Each point is reached from the start by the listed moves, each made once or not at all, plus a little noise. Is the number of moves made odd or even? Then give how often each move was made.

Moves:
(1): [ 0.35 -0.41  0.20]
(2): [0.25 0.33 0.21]
(3): [-0.25 -0.25  0.43]
Start: [0.23 0.18 0.02]
Points:
[ 0.34 -0.47  0.63] -> even (1, 0, 1)
[0.22 0.25 0.66] -> even (0, 1, 1)

Moves:
(1): [ 0.57 -0.24  0.25  0.12 -0.09 -0.16 -0.09 -0.03 -0.01  0.10 -0.06 -0.25]
(2): [ 0.11  0.47  0.12 -0.28  0.24  0.06  0.07 -0.36 -0.03  0.17 -0.28 -0.12]
(3): [ 0.00  0.15  0.74  0.10  0.01  0.39  0.06  0.38  0.09 -0.01 -0.24  0.08]
(4): [-0.01  0.28  0.24  0.62 -0.01 -0.11  0.02 -0.07  0.06  0.01  0.59 -0.33]
(5): [-0.09 -0.21 -0.02 -0.07  0.47  0.05 -0.10  0.23  0.23  0.01  0.03 -0.14]
(6): [ 0.02  0.06 -0.29 -0.03 -0.25  0.49 -0.30 -0.18  0.03 -0.11  0.13 -0.01]
(7): [ 0.34 -0.12 -0.23  0.13 -0.15  0.23  0.75 -0.30  0.30 -0.05 -0.18 -0.35]
(8): [ 0.19  0.30 -0.26 -0.11 -0.06  0.03 -0.02  0.26  0.10  0.13  0.03  0.17]
(9): [-0.03  0.03 -0.08  0.13  0.18 -0.34 -0.04 -0.13  0.70 -0.20 -0.40  0.20]
Start: [-0.01 -0.23 -0.15 -0.10 -0.25 -0.44  0.12  0.37  0.16 -0.28 -0.33  0.12]
Points:
[ 0.36  0.20 -0.63 -0.16 -0.26  0.06  0.60 -0.56  1.17 -0.46 -1.04 -0.22] -> even (0, 1, 0, 0, 0, 1, 1, 0, 1)
[ 0.59 -0.40 -0.24 -0.06 -0.56 -0.15 -0.31  0.14  0.17 -0.32 -0.22 -0.17] -> even (1, 0, 0, 0, 0, 1, 0, 0, 0)
[-0.13  0.20  0.70  0.74 -0.09 -0.40  0.22  0.46  1.00 -0.44 -0.42  0.02] -> odd (0, 0, 1, 1, 0, 0, 0, 0, 1)
[ 1.10  0.22  0.21  0.90 -0.56  0.07  0.48  0.28  1.44 -0.40 -0.46 -0.37] -> odd (1, 0, 1, 1, 0, 1, 1, 1, 1)
